Each row is a point. Any point is a mix of the corners, with weights that add up to 1. It lies inside the corners' shape when no weight is negative. Say inside or outside, and name the corners with a negative weight.

Corners:
(1): -0.11	-0.02	-0.27
(2): -0.43	-1.12	-0.46
(3): 0.31	-0.48	0.18
(4): 0.00	0.36	0.49
Points:
0.10	-0.75	-0.16 -> outside (4)
0.27	0.17	0.24 -> outside (2)
-0.15	-0.23	-0.26 -> inside
-0.23	0.08	0.11 -> outside (3)
0.18	-0.04	0.18 -> outside (2)
0.37	0.09	0.42 -> outside (2)
-0.14	-0.80	-0.20 -> inside

Corners:
(1): -0.24	-0.51	-0.98	-0.66	0.01	0.53	-0.24	-0.41	-0.30	0.32	0.11
(2): -0.68	0.59	0.68	0.28	0.37	-0.07	0.70	0.86	-0.41	-0.93	-0.67
(3): 0.36	-0.24	-0.36	0.34	-0.11	-0.16	0.46	0.00	0.06	-0.28	0.15
(4): -0.50	-0.28	-0.37	0.06	0.36	-0.54	-0.42	0.04	0.11	0.64	-0.22
(5): -0.03	0.60	0.31	0.29	-0.33	0.10	0.32	-0.76	0.04	0.22	-0.23
(6): 0.14	-0.26	-0.65	-0.71	-0.07	-0.45	0.19	0.52	-0.28	0.13	-0.51
(7): 0.34	0.54	0.14	-0.61	0.90	0.80	-0.37	0.73	-0.54	-0.02	0.52
(8): 0.21	0.19	-0.37	-0.53	0.37	0.09	0.72	-0.27	-0.54	0.14	-0.81
(9): -0.31	0.68	0.58	-0.08	0.07	-0.60	0.65	-0.35	-0.16	-0.28	0.41
(10): 0.21	-0.59	0.49	-0.70	-0.06	-0.61	-0.10	-0.44	0.15	-0.13	-0.20
(11): -0.26	0.71	-0.98	0.09	0.84	0.26	-0.58	0.66	0.37	0.06	0.40
(12): 0.10	-0.14	0.54	-0.31	-0.04	-0.52	-0.62	-0.75	-0.67	-0.34	-0.03
Points:
0.02	-0.04	-0.18	-0.23	0.06	-0.01	0.03	-0.18	-0.13	0.02	-0.03 -> inside
-0.26	0.40	-0.52	0.01	0.64	0.12	-0.40	0.57	-0.15	0.08	0.35 -> outside (5, 8, 10)
0.02	-0.10	-0.24	-0.08	0.05	-0.06	0.07	-0.14	-0.15	-0.06	0.00 -> inside
-0.09	0.21	0.16	-0.14	0.19	-0.29	0.14	-0.02	-0.21	-0.13	-0.14 -> outside (1)
-0.08	0.11	-0.18	-0.46	0.24	-0.09	-0.11	0.02	-0.31	0.10	-0.19 -> outside (3)
0.07	0.17	-0.21	-0.49	0.27	-0.10	-0.34	-0.30	-0.14	0.27	0.14 -> outside (2, 3)
-0.07	0.08	-0.10	-0.01	0.22	0.03	-0.14	0.32	-0.13	-0.17	-0.05 -> outside (8, 9)
-0.06	0.26	0.03	-0.09	0.31	0.15	0.06	-0.11	-0.17	-0.09	0.12 -> outside (6)
-0.08	0.25	0.27	0.01	0.19	-0.38	-0.13	0.10	-0.09	-0.21	0.16 -> outside (1, 8)

Corners:
(1): -0.27	-0.20	0.09	0.22	-0.47	0.09	-0.02	-0.58	-0.11	-0.28	-0.45	-0.34	0.04	0.66	-0.57	0.49	-0.69	0.30	0.02	0.30
(2): 0.04	0.81	-0.59	0.50	0.25	0.59	0.59	0.21	0.20	0.34	-0.61	-0.87	-0.33	-0.11	-0.42	-0.35	0.12	0.23	-0.04	-0.11
(3): 0.66	0.63	-0.75	0.44	0.66	-0.50	1.10	0.10	0.38	0.25	0.50	0.00	0.08	0.03	-0.12	-0.24	-0.19	0.24	-0.53	-0.49
(4): -0.16	0.10	-0.57	0.31	0.15	-0.11	0.67	0.34	-0.38	-0.53	0.45	0.36	-0.82	0.64	-0.12	-0.64	0.51	-0.19	0.03	0.35
(5): 0.11	-0.29	-0.08	-0.30	-0.19	0.47	0.05	-0.16	0.26	0.10	0.27	-0.40	0.07	-0.21	0.54	-0.28	-0.20	0.85	0.22	-0.64
(6): 0.58	-0.05	-0.79	-0.29	0.07	0.53	0.20	-0.28	-0.31	-0.01	0.37	0.55	-0.57	0.15	0.49	-0.65	0.29	-0.20	-0.45	-0.12
(7): 0.79	-0.41	-0.47	-0.29	0.80	0.84	-0.06	0.64	0.20	-0.34	0.46	0.39	0.62	0.21	0.19	-0.51	-0.15	-0.25	-0.10	0.76
(8): 0.49	-0.14	0.01	-0.56	0.32	-0.15	0.26	0.08	-0.13	0.24	-0.15	-0.26	-0.09	0.05	-0.29	0.34	0.03	-0.56	0.21	-0.16
(9): 0.43	-0.10	-0.25	0.53	-0.32	-0.38	-0.55	0.05	0.48	0.41	-0.54	-0.92	0.13	0.00	-0.02	0.05	0.01	1.24	0.71	-0.35
(10): -0.18	-0.34	-0.68	0.38	-0.18	0.56	0.70	0.37	-0.20	0.43	0.15	-0.16	-0.01	0.37	0.59	-0.53	0.39	0.10	-0.21	0.24
(11): 0.09	-0.20	-0.44	0.41	0.01	-0.24	0.28	0.13	0.14	-0.08	-0.06	-0.17	0.36	-0.52	-0.94	-0.57	0.18	0.57	0.03	-0.03
(12): 0.52	0.65	-0.48	0.22	0.37	0.43	0.59	-0.53	0.20	0.35	0.26	-1.07	0.64	0.84	-0.96	0.10	0.08	0.40	0.37	0.33
(13): -0.25	0.14	0.72	-0.59	-0.24	-0.27	-0.16	0.34	-0.07	-0.38	-0.58	0.21	0.03	-0.14	0.31	-0.31	0.19	0.21	-0.66	-0.72
(14): 0.32	0.70	0.00	0.06	0.03	0.62	-0.02	-0.32	0.36	0.30	0.44	-0.41	0.90	0.98	-0.25	0.74	-0.05	-0.44	0.05	-0.66
(15): 0.20	-0.20	0.03	-0.21	0.01	-0.29	0.26	-0.16	-0.37	0.57	0.38	0.49	-0.53	-0.08	0.06	-0.70	-0.55	-0.31	0.13	0.38
(16): -0.63	-0.32	-0.13	0.57	-0.13	-0.51	-0.51	-0.11	-0.29	-0.17	-0.37	-0.57	-0.44	-0.07	0.11	-0.36	0.23	0.84	0.12	-0.18
(17): 0.49	-0.10	0.19	0.35	-0.09	-0.37	-0.10	-0.33	-0.61	-0.46	-0.31	-0.26	-0.13	0.39	-0.44	-0.12	-0.41	-0.15	0.23	0.06
(18): -0.31	0.55	0.41	0.00	-0.65	-0.64	0.19	-0.22	-0.03	-0.88	0.14	-0.67	-0.12	0.10	-0.57	0.36	0.28	0.03	-0.38	-0.08
(19): -0.05	0.38	-0.63	0.40	0.31	-0.33	0.20	-0.50	0.26	0.05	-0.43	-0.71	-0.05	0.79	0.35	-0.21	0.71	-0.39	0.87	0.33
(20): -0.03	-0.05	-0.22	-0.13	0.38	0.47	-0.03	0.15	-0.28	0.56	-0.64	0.15	0.58	-0.62	0.24	0.36	-0.22	0.83	0.62	0.27
(21): 0.41	-0.19	0.31	0.20	0.80	0.40	0.22	-0.36	-0.15	-0.13	-0.13	0.34	-0.14	-0.20	-0.10	0.17	0.24	0.38	0.48	0.64
Points:
0.14	0.15	-0.37	0.23	0.09	0.18	0.39	0.03	0.01	0.18	-0.01	-0.32	0.02	0.20	-0.06	-0.22	0.10	0.20	0.00	0.02 -> inside
0.20	-0.14	-0.23	0.05	0.01	-0.08	0.04	-0.05	-0.02	0.15	-0.19	-0.31	0.16	-0.01	-0.01	-0.15	-0.10	0.42	0.12	0.00 -> outside (2, 4, 14, 21)
0.22	0.04	-0.30	0.20	0.17	-0.01	0.31	-0.01	0.03	0.07	0.01	-0.11	0.04	0.00	-0.16	-0.23	0.06	0.28	0.02	-0.01 -> inside
0.11	0.20	-0.16	0.15	0.04	-0.08	0.24	-0.08	-0.04	-0.09	0.01	-0.23	0.02	0.29	-0.21	-0.02	0.09	-0.03	0.00	0.08 -> outside (5)
0.05	0.22	-0.42	0.16	0.23	0.21	0.45	-0.11	0.08	-0.08	0.17	-0.36	0.05	0.30	-0.22	0.05	0.28	0.09	0.06	0.14 -> outside (9, 13, 15, 17)
0.23	0.32	-0.18	0.27	0.06	0.03	0.37	-0.08	0.28	-0.24	-0.04	-0.63	0.20	0.46	-0.44	0.00	0.15	0.07	0.06	-0.05 -> outside (6, 15, 16, 20)
0.40	0.01	-0.11	0.24	0.20	0.11	0.02	-0.14	0.21	0.35	-0.24	-0.73	0.45	0.07	-0.28	0.20	-0.02	0.28	0.78	0.22 -> outside (1, 3, 4, 6, 13, 16)
0.12	0.20	-0.44	0.31	0.08	0.01	0.40	-0.13	-0.01	0.20	0.04	-0.42	-0.10	0.15	-0.16	-0.20	0.23	0.25	0.25	-0.03 -> outside (1, 7, 13)

Corners:
(1): -0.47	0.21	-0.24	0.52	-0.41	-0.31	0.12	-0.48	-0.01	-0.35	0.44	0.73	-0.74	-0.40	-0.11	-0.14	0.48	-0.86	0.63	0.03
(2): 0.15	-0.32	-0.58	0.72	0.09	0.20	-0.64	0.18	-0.55	-0.03	-0.23	0.13	0.25	-0.32	0.55	0.00	0.32	0.07	-0.40	0.57
(3): -0.34	-0.58	0.48	0.41	-0.39	0.13	0.78	-0.34	-0.42	-0.05	-0.23	-0.17	0.28	0.08	0.45	-0.28	-0.55	0.25	0.62	0.09
(4): 0.81	-0.51	-0.76	-0.31	0.41	-0.07	0.53	0.24	0.41	-0.53	-0.03	0.49	-0.15	-0.63	-0.08	0.29	0.74	0.11	0.72	0.46
(5): 0.51	-0.19	-0.50	0.50	0.22	-0.37	-0.01	0.27	-0.40	0.15	0.62	0.59	0.32	0.40	0.22	-0.64	-0.28	0.38	-0.05	0.24
(6): 0.20	-0.44	0.29	0.00	-0.36	-0.50	-0.32	0.61	0.00	-0.48	-0.02	-0.23	0.24	0.12	0.76	0.20	0.39	-0.20	-0.27	-0.27
(7): -0.02	-0.12	0.09	-0.30	0.20	0.08	-0.19	-0.44	-0.68	0.57	-0.48	0.02	0.59	0.76	0.37	-0.44	-0.02	0.85	-0.31	0.28
(8): 0.39	0.32	-0.40	0.64	0.08	-0.44	0.59	-0.25	-0.15	-0.31	0.24	-0.05	-0.66	0.10	0.09	0.40	-0.58	0.18	0.12	0.32
(9): 0.37	-0.26	0.29	-0.01	-0.15	0.47	0.18	-0.52	-0.18	-0.89	0.65	0.27	-0.34	-0.23	0.94	-0.16	-0.55	0.20	0.51	-0.15
(10): 0.78	0.14	-0.21	-0.17	0.33	0.17	-0.50	0.18	-0.03	-0.28	-0.22	0.46	0.12	-0.17	0.01	0.47	0.22	0.49	0.62	0.54
(11): 0.07	-0.51	0.25	0.00	0.14	-0.23	0.29	-0.13	-0.74	0.24	0.06	0.65	0.30	-0.06	-0.69	0.49	-0.23	0.42	-0.27	0.32
(12): 0.18	0.10	0.19	0.39	0.30	-0.12	0.01	0.18	-0.79	0.28	-0.73	0.49	0.20	0.14	-0.27	-0.32	-0.63	-0.44	-0.81	-0.75
(13): -0.40	0.32	-0.26	-0.18	-0.37	0.54	0.67	0.59	0.08	-0.09	0.58	-0.46	-0.36	0.32	-0.64	0.11	-0.59	-0.43	0.15	-0.60
(14): 0.37	0.24	0.37	-0.34	0.32	0.28	-0.11	-0.47	0.20	0.04	-0.04	-0.39	0.25	0.86	-0.17	0.24	-0.31	-0.59	0.24	0.36
(15): -0.61	0.48	0.09	0.04	-0.20	0.28	0.06	0.37	0.23	-0.58	-0.55	0.06	-0.03	0.21	-0.57	0.14	0.01	-0.15	-0.29	0.35
(16): -0.47	0.01	-0.83	-0.37	-0.23	0.05	-0.47	0.43	0.31	-0.31	-0.47	-0.54	0.46	0.51	-0.38	0.15	-0.45	-0.46	-0.16	0.46
(17): 0.31	0.44	0.59	-0.22	0.34	-0.42	-0.12	0.57	-0.54	-0.82	-0.20	-0.22	-0.11	-0.24	0.55	-0.51	0.30	-0.70	-0.07	0.25
(18): 0.09	0.36	-0.14	0.16	-0.57	0.11	-0.32	0.47	-0.20	0.13	0.15	0.38	0.53	-0.42	-0.60	-0.04	0.62	0.17	-0.73	0.22
(19): -0.31	0.21	-0.38	-0.07	0.01	0.53	0.46	-0.24	0.20	0.01	0.23	0.33	0.38	-0.42	0.39	0.32	0.38	0.27	0.50	0.63
(20): -0.39	-0.16	0.23	-0.10	0.17	-0.51	-0.14	0.58	0.58	0.05	-0.41	-0.09	0.40	-0.30	-0.60	-0.59	0.51	0.19	-0.28	0.46
(21): 0.04	0.03	-0.32	-0.14	0.25	0.40	0.43	-0.38	-0.31	-0.35	0.54	-0.23	0.51	0.32	-0.34	0.38	-0.45	0.24	-0.06	-0.72
Points:
0.02	0.14	0.07	-0.05	0.07	0.20	0.17	-0.16	0.08	-0.42	-0.07	-0.13	-0.10	0.05	0.24	0.10	-0.01	-0.15	0.31	-0.02 -> outside (5, 11, 16, 18)
0.13	0.07	-0.04	0.11	0.11	0.10	0.22	-0.12	-0.18	-0.09	0.07	0.20	0.05	-0.02	-0.02	0.02	0.00	0.07	0.14	0.20 -> outside (6, 16)
-0.07	-0.14	-0.02	0.09	0.02	-0.02	0.29	0.27	-0.28	-0.35	-0.02	-0.08	0.08	0.02	0.23	-0.19	-0.22	0.03	-0.09	0.03 -> outside (1, 10, 14, 18)
-0.05	0.00	0.06	0.22	-0.28	-0.11	0.05	0.45	-0.03	-0.52	-0.13	0.20	-0.38	-0.49	-0.09	0.02	0.07	-0.32	0.01	0.16 -> outside (5, 7, 14, 19, 21)

Corners:
(1): -0.13	-0.67	-0.31	0.54	0.35	-0.02	-0.02	0.52	-0.01	-0.47	0.44	-0.25	0.29	0.36	-0.05	0.21	-0.63	0.53	-0.05	-0.55
(2): -0.25	0.37	0.16	-0.46	-0.19	-0.12	0.06	0.23	0.67	0.23	-0.39	-0.22	-0.66	0.04	0.28	0.08	-0.10	0.20	0.15	0.22
(3): 0.02	0.94	0.10	-0.62	-0.14	-0.14	0.08	-0.53	0.10	-0.22	-0.15	0.51	-0.31	0.30	-0.42	-0.50	0.39	0.37	-0.59	-0.10
(4): 0.10	0.43	0.46	-0.81	-0.12	-0.34	0.84	0.69	0.27	-0.21	0.40	-0.56	0.19	-0.31	-0.02	-0.07	0.29	0.06	-0.05	0.54
(5): 0.02	0.93	-0.17	0.03	-0.16	-0.42	-0.23	0.28	0.25	0.23	-0.56	-0.19	-0.49	0.11	-0.23	0.03	-0.12	-0.10	0.08	0.67
(6): -0.43	0.60	-0.11	-0.09	-0.54	-0.08	0.33	0.15	0.48	-0.20	-0.28	0.09	-0.33	-0.20	0.10	-0.10	0.08	0.02	0.67	-0.47
(7): -0.49	-0.17	0.34	0.26	0.05	0.10	-0.23	0.55	0.50	-0.71	-0.58	-0.39	-0.08	-0.14	0.23	-0.62	-0.29	-0.27	-0.54	-0.82
(8): -0.03	0.10	0.15	-0.16	-0.42	0.31	-0.45	-0.05	-0.42	0.54	0.28	0.12	0.42	0.39	-0.65	0.23	0.22	-0.38	-0.49	0.95
(9): 0.43	0.68	0.00	-0.42	0.36	0.09	-0.36	0.30	0.37	-0.45	-0.20	0.08	-0.08	-0.30	0.53	0.55	-0.67	0.11	-0.03	0.86
(10): -0.97	-0.24	-0.24	-0.20	-0.23	-0.81	-0.08	-0.86	-0.35	-0.28	-0.55	0.00	0.48	0.13	-0.54	-0.06	-0.01	-0.09	-0.39	-0.79
(11): -0.19	-0.40	-0.13	0.35	-0.03	0.01	0.67	0.32	-0.26	-0.40	0.03	0.08	0.09	0.78	0.29	0.24	-0.13	-0.69	-0.07	-0.56
(12): -0.02	0.04	-0.36	-0.03	-0.27	0.20	0.33	0.19	-0.01	0.14	0.34	-0.13	-0.17	-0.59	0.04	0.82	-0.47	-0.08	-0.03	0.59
(13): 0.41	-0.94	-0.52	1.01	0.24	0.19	-0.29	0.23	-1.31	0.35	0.40	0.10	0.54	0.30	-0.08	-0.79	0.71	1.04	-0.03	-0.26
(14): 0.50	-0.46	-0.37	-0.48	0.65	-0.09	0.50	0.32	0.26	-0.51	0.52	0.30	-0.01	-0.25	-0.13	0.14	-0.85	-0.30	-0.03	0.87
(15): -0.02	-0.81	-0.09	0.65	0.35	-0.08	0.90	0.07	0.39	-0.41	0.25	-0.50	0.65	-0.16	0.09	0.04	-0.10	0.06	0.00	-0.19
(16): 0.47	0.06	-0.28	-0.50	0.63	-0.20	-0.12	-0.40	0.06	0.37	-0.34	-0.14	-0.17	-0.14	0.44	-0.50	0.25	0.18	-0.40	-0.43
(17): 0.34	-0.07	-0.20	0.26	0.45	-0.06	0.11	-0.14	-0.07	-0.07	0.59	-0.36	-0.39	0.39	0.20	-0.96	-0.03	0.12	0.12	0.33
(18): 0.64	-0.57	0.04	-0.06	0.76	-0.29	0.70	0.54	-0.17	-0.11	0.44	-0.26	-0.40	-0.74	0.06	0.76	0.35	0.36	0.45	-0.26
(19): -0.27	0.35	-0.25	-0.71	-0.56	-0.25	-0.20	0.35	0.36	-0.32	-0.44	-0.48	-0.59	0.24	-0.21	0.37	0.49	0.67	0.35	0.34
(20): 0.90	-0.37	0.28	0.27	-0.44	-0.19	-0.06	-0.05	0.58	0.30	0.11	-0.08	0.09	-0.11	0.65	-0.16	-0.38	-0.47	-0.49	0.65
(21): 0.20	-0.17	0.64	0.25	-0.76	-0.14	0.89	-0.37	-0.51	0.37	-0.29	-0.76	0.08	0.55	0.16	0.37	0.00	-0.23	0.46	-0.19
Points:
0.19	-0.15	-0.07	-0.16	0.17	-0.12	0.27	0.25	0.12	-0.19	0.15	-0.08	-0.04	-0.10	0.02	0.04	-0.18	0.02	-0.03	0.23 -> inside
0.01	0.14	-0.01	-0.15	-0.16	-0.09	0.11	0.17	0.05	-0.05	-0.12	-0.09	-0.15	-0.01	0.03	0.15	-0.05	0.00	0.01	0.06 -> outside (15, 17)
0.01	-0.02	-0.12	-0.01	0.01	-0.12	0.05	0.00	0.08	-0.05	-0.05	-0.14	-0.12	-0.03	-0.02	-0.01	-0.02	0.16	0.02	0.03 -> outside (4, 11)
0.16	-0.28	-0.19	0.18	0.06	-0.11	0.24	-0.02	0.00	-0.16	0.25	-0.08	-0.04	-0.02	0.07	0.01	-0.14	0.38	0.08	0.02 -> outside (4, 5, 7, 8, 11, 16)
0.22	0.01	-0.05	-0.08	0.20	-0.14	0.16	0.18	0.07	-0.12	0.07	-0.18	-0.19	-0.09	0.10	0.08	-0.01	0.14	0.07	0.14 -> inside
